Each row is a point. Any point is a mix of the corners, with weights that add up to 1. It lies inside the corners' shape when no weight is negative. Is each point inside? If not, which corners have a negative weight?

Corners:
(1): [-.19,.94]
(2): [-.45,-.75]
(3): [.28,-.25]
Points:
[-.46,-.07] => outside (3)
[-.38,-.64] => inside
[.22,.34] => outside (2)
[-.19,.81] => inside
[-.12,.36] => inside
[-.10,.18] => inside
[.15,-.28] => inside
[-.41,-.66] => inside
[.03,-.36] => inside

Corners:
(1): [-.03,-.21,.38,-.10]
(2): [-.79,-.10,-.94,-.17]
(3): [.59,.01,.08,.45]
(4): [.26,.17,-.10,.05]
(5): [.52,-.17,.56,-.27]
Points:
[.42,.03,.29,.06] => outside (2)
[.37,-.09,.33,-.15] => inside
[.19,.10,-.09,.01] => inside
[-.11,.07,-.40,.08] => outside (5)
[.48,.01,.05,.35] => inside
[-.11,-.01,-.36,-.07] => outside (1)
[-.32,.10,-.65,-.18] => outside (1, 3)

Corners:
(1): [.35,.54,-.35,.01,-.21,.42,.32,-.21,-.61]
(2): [.22,.10,-.35,.00,-.03,.42,-.94,.00,.38]
(3): [-.75,-.06,-.41,-.26,.06,.40,.05,.00,-.57]
(4): [-.10,-.14,.13,.08,-.30,.31,-.13,.04,.64]
(5): [.17,.00,-.07,.37,.54,-.01,.07,-.22,-.33]
(6): [.21,.35,.12,.56,.08,-.32,-.14,-.13,.64]
(7): [.23,-.02,.18,-.14,.23,-.01,.30,-.13,.62]
(8): [.49,.18,.57,-.31,-.20,.09,.13,.00,.08]
(9): [.15,-.14,-.23,.32,-.35,-.14,-.14,.06,-.56]
(10): [.29,.32,.04,-.10,.00,.29,.34,.35,-.75]
Points:
[.07,.13,-.21,.16,.01,.15,-.05,-.05,-.20] => outside (8)
[.28,.15,.09,-.04,.05,.12,.03,-.03,-.07] => outside (4)
[.26,.24,.07,.11,-.09,.06,.04,-.07,.05] => inside
[.16,.09,.06,.01,.15,.02,.00,.07,-.23] => outside (1, 4)
[.30,.19,-.12,.08,-.03,.23,-.21,-.05,.06] => outside (3)
[.26,.17,.02,.00,-.08,.12,.12,-.06,-.08] => inside

Corners:
(1): [.21,.21,.26,.23,.05,.25,.13,-.03,-.04,-.09,-.30,-.14]
(2): [.02,.22,.07,.21,-.11,-.16,-.14,.01,-.24,-.12,-.15,.16]
(3): [-.29,.17,.25,.20,.09,-.05,-.27,-.14,-.01,.07,-.04,-.02]
(4): [-.04,.28,-.12,.22,.19,-.14,-.88,.11,-.21,.03,-.15,-.15]
(5): [.09,.06,-.17,-.37,-.08,-.09,-.18,-.19,.00,.33,-.09,-.15]
(6): [.25,.06,-.06,.10,.18,.13,.28,.05,-.36,-.15,-.17,.33]
(7): [.16,-.37,-.05,.01,-.11,-.01,.21,-.07,.20,.05,-.12,.01]
(8): [.02,.02,-.25,.20,-.04,-.12,.23,.15,-.27,-.07,-.22,-.06]
(9): [.17,.26,-.08,.45,.01,.02,-.37,-.07,-.07,.09,.14,-.13]
(10): [.18,.05,-.01,.07,-.02,-.04,.35,.56,-.16,.12,-.30,.19]
(11): [.13,-.16,.14,.12,-.10,-.05,.14,.21,-.29,.06,.20,.05]
(12): [-.18,.14,.33,-.88,-.01,.61,.37,-.28,.94,-.10,-.09,-.10]
(13): [-.47,.21,.43,-.14,-.08,.69,.15,-.24,.24,-.01,-.11,.06]
Points:
[.05,-.04,.19,.01,-.06,.17,.12,-.18,.08,.03,.01,.00] => outside (4, 8, 10)
[-.01,.10,.09,-.09,-.04,.10,.07,-.04,.10,-.05,-.13,.04] => inside
[-.03,.04,.08,.17,-.05,.09,.12,.02,-.17,.03,-.08,.06] => outside (4, 12)
[.06,-.05,-.02,.03,-.03,.03,.06,.02,.02,.04,-.09,.04] => outside (1)
